Each row is a point. Examples show where two turns around zero, p and q, send a point. Where does a point land after both, in the order given? Backwards means that the second turn is done in reverse. Each puzzle has new turns, and all numbers are rounded.
In the rows, 128 means zero.

Turn p:
[ 72 123 108] -> [101  79 108]
[169 146 124] -> [133 173 126]
[174 157 168] -> [132 180 171]
[ 98  86 112] -> [146  82 107]
Turn q:
[152 139 225] -> [158 223 113]
[ 69 113 120] -> [ 69 124 145]
[ 91 146 102] -> [ 89 104 112]
[161 113 104] -> [160 102 142]
[147 130 104] -> [145 103 126]
[148 127 114] -> [147 113 129]
Where do these land?
p, then q: [162 132 126] -> [140 124  96]
q, then p backwards: [161  97  90] -> [110  85 165]
p, then q: [ 74 166 110] -> [ 66 121 156]
q, then p backwards: [115 117 186] -> [174 167 133]

Turn p:
[185 146 166 159 163  72 153 158] -> [137 140 165 136 175  63 179 162]
[181 144  63 120 105 140 111 139] -> [119 114  72 122 117 159 185 156]
[118  55 169 109  92 153 138 135] -> [158  74 172  94 137 162  98 105]
[112 121 139 155 188 164  79 140] -> [143 169 109 144 180 148  79 150]
[ 92 147  99 149  86 172  79  82] -> [143 123  77 160  67 163  81 139]
[ 97  82 141 161  74 104 171 178] -> [ 86  59 198 126 124 131 113 149]
[164 143  70 101 182 127 177  88] -> [108 154  89 157 149 126 195  64]
[109 152 108  93 165  80 125  94] -> [102 159  92 118 123  76 128  87]
[115 119 159 118 139 176  79  96] -> [184 150 109 123 127 153  78 119]
[108 170 167 114  87  93 168 170] -> [101 138 197  99  81  98 144 148]
Turn q:
[114  85 116  84  44  86  59  70] -> [ 77 110  35 161 133  42 113 156]
[106  89 138 169 152 123 178 116] -> [118 106 155  93 134 127 182  89]
[ 93 134 136  92  34 103  54  48] -> [ 56 148  46 127 125  38  82 165]
[106 136 148 129 109 146 119 146] -> [113 115 140 115 104 128 105 144]
[105 100 113 115 199 133 146 163] -> [160  85 158 114 172 167 155 142]
[128 166 134 124 149 147 134  68] -> [125 176 122  91 162 124 104 106]
[103 106 137 174 150 131 108 144] -> [ 98 104 179 135 140 125 141 129]
[163 150 130  98 139 139 193 211] -> [208 118 139 125  74 193 138 135]
[156 178 112 137 135  92 140 158] -> [157 178 141 152 108 149 150 151]
[206 161 169 141 165 147 136 131] -> [188 168 171 147 123 129  95  80]
[129 104  75 144 130 162 142 152] -> [108 101 121 147 131 187 142 110]
Where do these land?
p, then q: [105 158 155 116  95 108 192 158] -> [131 119 133  74  76  75 121 140]
q, then p: [140 112 106 101  80  68 173 151] -> [ 85  76 139 147 106 151 192 130]
q, then p: [116 111 139 152 189 117  86  85] -> [129 173 141 134 177  73 106 107]
p, then q: [151 103 131  95 160 169  94  57] -> [131 176  90 170 176 149 112  77]
p, then q: [133 207 129 134  86  87 119 163] -> [137 123 117 120  46 135 154 186]
p, then q: [157 124 116 127 207 167 103 121] -> [144 179 152 133 178 185 121 114]
q, then p: [ 85 122 112 106  90 106 144 194] -> [ 96  80 167 102 127 184 140 148]
p, then q backwards: [104 105  89 149 112 163 154  93] -> [163  97  93 143 107 168 123 154]
q, then p: [ 86  80 128 114  89 159 143 130] -> [104  80 112 101 130 155  98  90]
p, then q backwards: [204 159 174 186 173 136  70 129] -> [153 163 119  58 179  43  97 134]

Turn p:
[140 124 134 124  90 152 143 145  73 157 135] -> [174 137 142 130 100 138 122 173  98 134 148]
[183 103  78 137 150 107 115 162 159 163 138] -> [132 129  89  94 147 132 154 135 180 113 191]
[129  87 152  88 132  62 102 132 148 152 106] -> [ 78  71 122 103 112  94 139 165 161 138 131]
[ 91 170 158 192  99 139 159 142  94 106 144] -> [135 190 165 169 131 101  94 118  73 137 133]
[151  91 176 112 131 149  61 111  78 143 127] -> [157  42 102 147 115 116 131 152  81 121 136]
[142 122 159 103 114 162 161 139 151 102 154] -> [152 146 143 126 112 115 142 131 131  73  89]
[124 168 168  95 137 102  89 155 132 148 130] -> [105  92 132 110 150 113  70 159 127 105 125]
[161 163 120 182 107 133  92  90 102 117  94] -> [158 108 126 141 112 128  89  65 107 163 168]
[102 111 111 123 158 135 157 121 113 106  92] -> [129 146 107 147 130 134 144 129 141 171  87]
[118 154 124  78 176 137 162  73 167  82 192] -> [115 138 147  75 176 148 164  83 115  92  46]
[ 99 100  74 134 100 133 148 141 154  78 127] -> [ 92 185 105 139  87 154 157 106 140 123 118]
[ 98 144  82 168 140 125 148 126 164 182  96] -> [110 152 157 155 162 162 128 121 183 166 165]
Turn q:
[173 154  82 139 101 169  84 133 167 172  81] -> [186 159 115 146 129 110 122 137 214 145  82]
[151  90 155 149 146 107 148 100  96 158 159] -> [129  65 133 139 128 117 168 107 100 154 145]
[104 151 158 112 104 101 169  94 103  79 118] -> [ 72 138 153 128  75 131 133 159  86 119 134]
[ 89  82  82 112 182 129 157 120 178 102  76] -> [ 96 149 160  69 123 162 138  72 186  89 149]
[ 77 133 141  84 114 114 134 125 118 137 105] -> [ 86 150 151  90 145 122 132 163 121 138 126]
[118 168 134 105 101 128  76 140 104 148 158] -> [146 146 124 136 163  89  98 163  94 144 101]
[ 95 132 133 155 176 125 157 173 158 167  97] -> [ 91 150  86 125 171 137 158 105 173 127 166]
[174 102 136 140  96 161 126 141 108 107 106] -> [157 106 121 146 106 178 138 148 134 127  91]
[ 75 129 157 150 100  88  72 101 101 168 165] -> [ 86  89 139 141 173  72  87 137  98 176 109]
[173 141 166 133 146 159  94 142 104  88 109] -> [151 129 134 184 138 157 144 144 111  81  94]
[175 105 142 120 133  96 167  95 121 109 161] -> [145  80 140 124  78 118 153 124  96 114 159]
[131 135  92 139 173 139 167 105  99 126 167] -> [143 146 129 125 107 124 152  64  88 144 149]
[111 131  80 107  95  89 101 153 140  82 153] -> [131 133 108  79 110 112  59 131 110  97 109]
[148 141 134 147 126 189 140 170 194 148 138] -> [175 154  99 160 145 162 111 137 179 137 176]
Where do these land?
p, then q backwards: [146 145 117 163 139 155 161 154 146  97 168] -> [129 171 100 108 184 148 116 152 135 118 127]
p, then q: [125 124 189  88 116 132 145 148 150 117 108] -> [ 93 106 109 123 123 141 112 160 162  84 106]
p, then q: [ 96  99 104 111  67  82 156 107 151  95  46] -> [ 90 133 132 118 125 109  85 194 192 204 136]
q, then p: [122 151 123 173 141 155 142 101 159 149 129] -> [115 125 177 133 153 129 136  95 128 119 165]
q, then p backwards: [126 127 132 119 151 159 156 135 130 156  44] -> [108  88  78 115 146 132 179 126 176 144 133]
p, then q backwards: [ 97 149 123 171 127 125  33 148  32 150 169] -> [ 93 137 199 136 113 121 153 175  97 105 242]
p, then q: [103 119 103  84 140 166 148 138 161 139 152] -> [125 178 129 144 120 183 134 130 149 104 144]
p, then q backwards: [150 102 146 129 117 136 134 110  61  91 142] -> [169 147 106 114 116 115 144 124  73 130 170]
p, then q backwards: [139 147 107  98 147 111 143 138  95 155 137] -> [112 111 123  87  97 139 130 158 126 149 134]
p, then q: [137 126 189  94 145  31 126  89 138 131 162] -> [ 66  92 157  47 163 119 158 160 104  99 143]
p, then q: [129  92 103 155 142 137  95 167 153 153 171] -> [133 150 108 122 111 151  99  77  87 118 169]
p, then q: [143 138  98 143 155 152 120 118 141  94  88] -> [148 136 155 138 103 104 125  95 172 144 118]
p, then q: [152 144 132 135  79 123 105 110 147 134 146] -> [133 102 165 134 118 137 100 151  92 131 131]

Turn p:
[135 171 101 143  67 178 125 101 186 148 109 164 138  80] -> [151 182 116 143 121 108 112  93 186 144 104 162 137  47]
[170 119  87  98 182 110 146 174  75  84  90 181 108 159] -> [151 138  53  70 166 121 175 137  87 104 108 122 120 193]
[179 165 159 163  82 115 150 177  88 180 163 138 136 125] -> [124 123 174  75  77 110 163 152 116 154 114 206 121 119]
[133 129  90 101 157  85 144  96 137 105  67 101  84 102] -> [171 150 114 147 198 126 148 100  95 133 176  99 150 133]
[ 76 157 135  91 116 124 105 107  80  83 145 101  94 119] -> [108 118 124 137 114 153 150 122  67 129 133  59 123  81]
[136  93  73  80 158 102 167 148 176  89 172  67 148 181] -> [160  94 111  92 120 187 118 141 172  98 197  79 178 181]
[165  78  97 130  94 102 135  93 188  87 150 167  99 173] -> [164 138 108 134  92 121 120  58 154  43 156 134 143 160]
[131 110 105 193 152 124 165 155 157 123 163 150 155 114] -> [134 147 123 133 115 120 103 187 151  89 125 172 174 148]
[141 116 115 125 125  88  90  79 122 128 189  81 184 156] -> [118 111 153 100  77 142  45 113 109 138 177 102 138 148]
[ 85 116 186 175  75 136 128 115  92 159 115 116 185 133] -> [ 70 112 165 176  79 120 113 121 121 189  85 152 144 136]
[175 185 186 131  83 183  99 124 146  77  63 139 104  83] -> [169 214 166 144 127 104 176  98 145 153  63  97  78  91]
[ 91 166 185  76 171 145 142 109 160 156  74 159 130  92] -> [ 64 153 139 139 216  97 154 120 169 149 120 102 110  98]
[ 83  79 107 121 175 164 138 102  88 152  92 119 107 150] -> [108  84  91 168 192 176 111 119 101 131 106 134 122 148]
[154 126 183 160 120 190 142 126 136 171 126 174 121  72] -> [118 144 178 135 156 100 127 132 157 115  52 184 110  91]
[101 169 111 187 161 120 100 175 123 191 172 117 105 168] -> [105 109 110 134 100 150 121 206 119 131 179 192  74 115]
[ 91  71 129  76 129  80  71 166  95 114 157  75 151 142] -> [131  31 123 123  96 112 112 148 101 148 154  52 127 157]
Turn q:
[164  66 145 120 126  83  82  82 132 139  63 138 120 145] -> [172  64 145 140 104 132 177 100 122 127  52 127 114 145]
[180 157  93 169  82  75 124 121 135 161  89 161 129 146] -> [155 117 128 188  88  81 102  98  99 129  84 100 171 113]
[111 140 131  94 146 115 116 200 104 127 184  92  93 137] -> [106 133 134 101 118 124  92 157 139 162 172 111  55  93]
[ 85 151  93 122 177 149  80 172 129  91 182  79 147  90] -> [ 91 111  62  73 156 163  68 156 162 130 165 127 101 108]
[143 135 170 137 179 110 143 109 133  47 144 166 133 179] -> [146 101 183 105 168 100 101 163  99  85 120 196 119 140]
[ 77 120 102 141 148 112 160 165 151 113 199  67 100  81] -> [ 29 124 113  77 153 110 104 110 153 149 178 109 105 114]
[ 98 135 171  89 150 143 170 178 111  60 141  98 185  82] -> [104 137 158  75 181 173 135 172 153  72 178 114 129  74]
[130 103  94 182  40 126  80 117 111 147 100 160  65 144] -> [101 163  90 182  65 106 138 113  96 146  35 126 111 138]
[ 84 149 164  92 137 168 165 126 179 138  91 108 185 158] -> [155 150 169  93 136 150 146 172 183 123 154 112 190 170]
[ 87 132 128 176 156 131 124 152  76 164 158  94 122 106] -> [ 92 150 117  90 114 174  94  91 109 173 148 137 122 100]
[175  98  71 150 119 155 130 121 117 167  66 147  79 134] -> [153 149 106 182 145 125 140  87  88 162  74  82 117 167]
[161 131  79 129  79 106 114  48  82 148 102 135  84 153] -> [175 150  87 143  77  76 154  67  85 113  87 125 110 148]
[198 144 176 133  81 187 157  93 177 167 126 131 179 139] -> [145 125 153 204  96 153 161 143 118  90 181 121 192 189]
[131  83 103 111 131  99 123 108 111 127 148 199 145 154] -> [155 103 111 132 143  86 170 150  89 156 107 167 135 102]
[ 98 175 201  76 169 161 152 130 173 123 127 144 155  72] -> [139 141 166 135 176 166 137 140 224 102 186 164 150 120]
Where do these land?
q, then p: [ 77 107 125  66 104 164 104  86 155 123  84 151  91 189] -> [141 159 104 100 136 133 214 102 181 141 176 167 120 172]
q, then p: [112 140 135 159 118  69  87 170 146 172  97 148 114 176] -> [146 104 155 166 120  65 129  98 149 194 123 160 100 129]
p, then q: [113 160  80 129 187 129 101  82 163 126 124 103 147 173] -> [116 132  55 125 113 131  70 147 141 153 161 151  96 165]
q, then p: [111 169 159 100 153  86  87  89  82 185 178 153 147 101] -> [148 135 139  89 123  74  88  79 144  74 103 171 152  68]
q, then p: [164 119 170 110  81 171 120 121 111 172 136  58 126 150] -> [136 114 159 128  56 204 162 103 134 120 109 145 131 103]
p, then q: [155 157 166 185 146  64 149 157  99  64 191 147 145  78] -> [144 155 182 106  88 129 103 186 129  77 142 103 119  25]
p, then q: [ 89  71 138 108 169 156 138 119  88 168 139  83 141 152] -> [119 122 123  96 143 194 158 156 109 185  96 141 111 167]
p, then q: [146 166 141 190 100 104  85 101 128 112 155 132 133 176] -> [112 186 110 159  59  98 116 137 128 102 118 157 108 112]
p, then q: [168 121 139 105 160 165 174 137 191  91 138 133 166  90] -> [156  80 161 124 148 138  92 169 190  90 147 102 146 157]
q, then p: [130 113  84  95  96  71 105  92 127  78 117  88  93  96] -> [176 131 113 164 156 131 152  81 102 108 179  81 178 133]
p, then q: [ 73  92 130 173  84 170 143 173 116 157  65  79 168  89] -> [118 107 155 181 119 184 128 107 101 195  90  93 213 133]
q, then p: [127 121 116 125 128 176 184 160 145  66  97 152  46  72] -> [ 93 194 119 181 180 162 151 192 104 112 180 104  95 133]
p, then q: [100 142  64 161 106 121 195  85 173 129 142 131  73 163] -> [ 99 148  66 151 175 120 115 155  94  81 163 185 182 137]
p, then q: [193  82 158 112 169 181 163 129 112 162 125 165 155  88] -> [208  92 178 120 174 145 136 148 176 134  78 139 116 140]
p, then q: [159 170 129  73 141  64 103 168  83  79  95 184 147 138] -> [177 148 136  66 105  48 133 101 127 139 166  67 101  97]
p, then q: [131 119 114 158 108 156 111 178 130 164 164 140 155 118] -> [117 114 125 182 131 122 152 158 148 145  85 103 128 101]

Turn p:
[102 138 158 111 100 117 151  99  98 129 135 120 111 110] -> [103 141 127 149 119 126 139 136 121 149 174 103 101 107]
[164 111 126 126 157 104 100 110 119 126 150 115 155 153] -> [132 117 130  85 123  94 117  95 102 106 124 112 143 141]
[137 156 149 130 117 149 115 141 156 150 126 118 143 119] -> [142 138 111 117 126 134  96 143 150 158 124 128 149 121]
[121 101 135 122 153 148  90 122 132 125  96 143 124 119] -> [142  94 139 125 133 152 117 118 116 118 102 127 129  89]
[149 155 120 132 123  99 119 111 147 163 152  99  97 156] -> [138 142 102 101 132  78 116 129 170 110 143 116 107 135]
[114 159 100  93 157 141 102 151 119 115 162 140 138 109] -> [136 104  82 113 153 126 150 154  92 132 133 155 152 126]
[128 122  96 101 117 136 127 135 114 120  86  98 129 108] -> [134 143 108 151 116 138 166 127 125 122  94 106 141 104]
[156 146 112 101  83 121 143 127 147  87 100 143 120 162] -> [128 154 131 123  67 146 152 151 151  86 137 141 144 132]
[121 122 154 143  90 153  90 150 103 120 103 146 121 158] -> [100 106 131 126  94 163  94 163 126 119 100 112 110 128]
[155 114  93  95 148  93 147 145 158 160 115 108 166 153] -> [154 130 123 123  97  72 154  90 147 134  96 146 162 142]
[118 146 127 139 146 119 138 134 139 110  89 142 130 133] -> [124 131 164 134 133 127 138 150 139 118 114 144 147 111]
[ 93 119 133 168 141 160 145 137 134 136 124 132 137 112] -> [109 127 144 151 168 153 112 120 135 155 112 144 127 131]
[ 99 110 140  98 151  98 126  93 109 105 162 150 108 103] -> [129  95 134 139 144 119 150 115  87 116 188 128 110 107]
[122 125 143 154 138 109 127 136 174 148 162  91 135 120] -> [143 122 121 136 161 101  96 107 162 142 146 114 151 153]
[110 131 111 167 106 148 152  93  98 130 147 158 114 139] -> [ 85 159 132 134 143 145 117 124 116 116 140 155  78 138]
[131 104 137 147 157 160 152 139 128 126 117 120 114 127] -> [129 121 154 119 153 157 143 111 143 145 108 123 118 136]
[156 117 142 150  91 120 150 155 102 126 150 154 135  94] -> [148 153 141 149 113 144 115 144  92 150 140 121 107 177]
Turn q:
[111 135  55 147 138 113 140 134 112 108 110 103 176 114] -> [112  78 122 160  91 113 131 151 117  84 120  91 126  94]
[118 116  95 146 132 114 127 127 116 118 153 115 109 112] -> [105 130 117 136 117 138 117 141 101 129 145 119 110  98]
[151 108 142 129 116 149 147 125 109 166 103 114 174 135] -> [174 111 133 126 106 135 115  92 142 123  90 104 129 140]
[117 127 131  88 110 132 122 130 156 123 191 124 115 138] -> [128 142 116  91 131 155 156 161 143 168 156 128 133 116]
[135 131 140 130 142 109 129 121 134 187 130 225 117 118] -> [157 129  92 127 193 107 146  68 107 139 127 169 149 103]
[114 128 142 148 125  72 117 158 121 107 153 114 108 134] -> [120 134 168 148 120 135 132 143  90 146 176 140 130 120]
[126 145 141 154 144 143 143 108 118 121 122 113 153 129] -> [113 124 129 151 113 152 125 116 134 109 105 122 146 144]
[144 121 128  85 130 139  62 109 137 110 203 114 134 138] -> [139 164 127 108 153 168 115 191 164 161 144 110 154  91]
[120 135 127 109 118 116 133 129 118 103 117 161 119 112] -> [126 124 131 113 159 118 147 140 107 104 132 135 121 134]
[149 134 109 140 123 145 132 111 164 111 115 117 124 141] -> [123 140 106 145 110 121 132 140 166 113 130 137 109 137]
[110 110 144 145 143 144 117 116 137 129 111 118 131 121] -> [110 125 139 119 118 134 100 112 144 116 119 145 134 127]
[167 134 144 107 132 136 123 123 116 111 126 102 104 117] -> [121 167 146 130 143 131 123 140 138 135 117 101 104 146]
[112 137 149 136  84 134 132 114 110 141 104 110 141 156] -> [158 135 134 115  86 127 123 129 113 118 109 138 148 162]
[117 135 114  88 143 122 145 149 154 164 106 115 109 120] -> [110 122 129 101 121  77 152 105 141 154 129 111 122 122]
[152 105 154 125 137 141 136 120 120 116 102 119 148 111] -> [136 128 155 126 138 142 114 108 149 103 109 114 111 141]
[112 143 127 152 123 131 135 180 142 148 110 113 110 109] -> [106 103 147 139 107  99 134 119 114 163 113 152 105 131]
[122 132 134 148 137 137 136 122 112 114 120 201 104 172] -> [137 118  83 140 172 124 113 119 106 113 154 162 145 170]
Where do these land?
p, then q backwards: [122 143 153 114 136 105 107 171  98 122 129 156 149 145] -> [ 83 149 110 127 104 135 115 170 106 116 121 112 131 138]
p, then q: [ 98 142 135 103  99 115 118 161 112 107 106 125 146 173] -> [149  75 147 104  86 127 132 140 109 121 139 155 117 128]
p, then q backwards: [111 129 161 120  80 130 120 139 107  96 122 164 129 131] -> [105 125 115 164 118 121 129 138 114  87 156  87 130 139]
q, then p: [138 117  96 144 159 138 129  89 122 139 137 127  92 136] -> [118 141  85 141 167 114 125 141 120  95 123 136 135 112]
p, then q: [113 116  90 159 137 142  90  97 108 113 128 100 158 115] -> [ 85 121 136 139 128 121  99 145 118  76 108 103 156 122]
p, then q: [126 154 135 119 110 101 146 142 118 112 104 167 152 127] -> [159 103 149 137 134 140 146 130  91 144 117 154 131 145]
p, then q: [135 132 156 101 114 123 159 144 126 156 158 140 116 112] -> [155 146  98 131 119 128 136 112 115 177 139 127 120 117]
p, then q: [142 111 124 185 155 132 138  99 138 152 129  85 114 127] -> [ 83 177 141 138 130 109 126 115 167 115 137 121 161 130]
p, then q: [121 142 107 143 127 147 109 179 118 112 103 122 127 129] -> [128  79 140 139 120  97 109 124 142 121 120 128 116 154]
q, then p backwards: [149  96 128 123 145 106 149 116 167 124 157 119 102 109] -> [120 128 140 118 115 149 163  74 126 134 134 120  95 125]
p, then q backwards: [156 120  93 148 148 158 140 109 121 123 140  93 141 137] -> [132 135 160 102 140 143 153  87 119 147 120 147 111 109]
p, then q backwards: [ 99 184 148 124 129 133 110 142 122  91 129 141 146 141] -> [ 77 149 113 121 136 130  90 128 125  92 155 127 125 137]
p, then q: [165 122 136 107  99 115 126 127 174 176 141 139 107 124] -> [166 176 105 147 134 114 146 150 149 145 138 143  99 104]
q, then p: [121 117 140 124 144 162 105 110 117 103  89 125 154 131] -> [127  93 140 122 113 145 116 130 135  99 119 120 175 114]
q, then p: [113  98 118 130 139 135 156 108 163 164 146 137 120 114] -> [142 149  97 147 134 137 141 100 123 119 154 153 114  95]
p, then q: [137 127 129 104 129 107 147 115 137 158 130 109  95  96] -> [119 164 117 157 119 132 154 109 128 145 134 117 100 109]
